Each row of a before or after table is a point. One or more steps were done to the points. Then noise was added and the rows were shuffled. The steps act on how far a point lies along the listed directions, d1 being the first. What was done? A step turns or swaps two directions, mirrors them in a line or flattens them onto one, adds a multiple of one to another, or multiplies one. Angles are multiples of 10 degrees, from the lower direction toward the higher: turns from -170 to 170, lines from 10 to 170 but not 90. Use the fewest steps. Two steps may share a direction if one is a turn and the other turns, adds or multiplies; they go together, in the order done. Otherwise the lowest direction goes first.

Directions:
(1): [-53  43 -18]
(2): [29 52 39]
(3): [-36 -22  56]
Before (8 x 3)
[[ 10   4  -1]
 [  8  -4 -13]
 [  2   1  -2]
 [-19   6  -9]
 [ -3 -10   5]
 [  1  12  15]
 [ 10  12  -8]
 [-36 -16  37]]
After (8 x 3)
[[  1 -11  -7]
 [-21  18   2]
 [ 10   6   9]
 [ -2  -3  -1]
 [  6   7 -16]
 [-11 -15 -13]
 [ -5 -16   6]
 [ 29  59  15]]
Steps: multiply d1 by 1.3; turn d2 and d3 by -120 degrees; multiply d2 by 1.3

Directions:
(1): [-15  52   6 -28]
(2): [  1 -28  -5 -54]
(3): [-14   4 -60   3]
(4): [-58 -15  13   6]
Before (11 x 4)
[[ -3 -13  25  -7]
 [  2  -9   7  -6]
 [  4  -2  -7  18]
 [ -1   1   6 -12]
 [  8  -9  23  10]
 [  0   0   1 -13]
 [-17 -20   5   3]
 [  4 -15  25  17]
 [  5  -2  11 -12]
 [ -3   1 -10  -9]
 [-29  25  36  60]]
After (11 x 4)
[[ -5   4  -9 -13]
 [  7 -11   6  -2]
 [ -2   6   5 -15]
 [ 30 -19  -4   5]
 [ 10 -19  22  20]
 [ 32  48  10  54]
 [  1 -16  -8  22]
 [ -2   2  14 -12]
 [ -2   8   9 -15]
 [ 19  -9  22  -4]
 [ 20 -27  18  28]]
Steps: multiply d1 by 2; turn d2 and d3 by -10 degrees; multiply d4 by -1

Directions:
(1): [ 27 -40 -15  -4 -22  34]
(2): [-28  -4 -18 -38 -37 -18]
(3): [ -1 -18  60 -10 -14  -4]
(4): [-44   7   5  16  -6  44]
(5): [ 13  21   1  37 -46 -10]
(6): [-23 -42  -8  33   6 -27]
Before (13 x 6)
[[-16  20   0 -18   7  24]
 [-45   4 -32 -22  23 -11]
 [ -3 -38  16  15   7 -34]
 [-16   5 -47  -8  21 -27]
 [-16  18 -22  20  20 -10]
 [ 13  -2 -18 -19   9  26]
 [ 14 -59   0 -22   4  -3]
 [ -6   1  56  26  -6 -15]
 [-26  -4   6  18  -5 -14]
 [ -3  35   4 -10  -8 -29]
 [  6 -46 -10 -11 -23   9]
 [  0 -19  28  37  -6 -37]
 [  1   5  25  15 -11 -54]]
After (13 x 6)
[[  5  13 -35   9  13 -33]
 [  5   9  -3   5  -1 -62]
 [-11   0  -6   6   7  21]
 [ 22  -5 -12  -9 -15  13]
 [-22  13 -11  12   0 -16]
 [ 10 -12  11 -11   2  33]
 [-35   0  27  12   5  -1]
 [-28   1  47   3  -3  -8]
 [  2   9 -12   3   7 -45]
 [ -8   9  10   6 -13 -31]
 [ 40 -12  -1 -15  10   1]
 [ 11   0  -4  -2  17 -32]
 [-35   9  19  18  15   4]]
Steps: flatten d1 and d6 onto the line at 150 degrees; flatten d2 and d5 onto the line at 50 degrees; mirror d3 and d4 in the line at 110 degrees

Directions:
(1): [ -5 -16 -17   3 -25  38  53   6]
(2): [-55   2   3   1  13   2  -5  48]
(3): [ 28   3   7 -52  23  29  -4  25]
(4): [-31   8  -4  -5  21  42 -17 -45]
(5): [ 16 -34  32  39  34  18   2   7]
(6): [ 10 -30 -60   8  10   3 -26  10]
Before (9 x 8)
[[  5 -18  -6  -5   5   3 -28 -16]
 [  4   0   5  -2   4 -13  14  17]
 [ 22 -22  -6   4   9  10   1  31]
 [-13   3 -14  -9   8   3 -14   1]
 [ 11 -14   6  10   5 -21  -5  35]
 [-15   8   3  -3  -1  -5 -12  -4]
 [-11 -24 -20   0  -2  26  17  -3]
 [-11 -24  -7  15  13  10   1   4]
 [-15   8  30 -15   0 -11  -2  12]]
After (9 x 8)
[[  9 -14  23  -7  -5  18  28   7]
 [ 12 -11   4  16 -15  -5  16   4]
 [ -7   4   9  -7  34 -25 -57 -17]
 [ 19 -14  -2   1   3  -2  10  11]
 [-16 -16  -6   4   2  40  17   5]
 [-10  -1  -5 -21  29  32 -25  15]
 [ -6   0   0  -5  17  15   8 -10]
 [-20 -14   2  16  15 -15 -19   9]
 [  6 -19 -14 -11 -26  -7  12  23]]
Steps: multiply d1 by 2; turn d1 and d4 by 150 degrees; swap d2 and d5; multiply d3 by 2; multiply d6 by 0.7
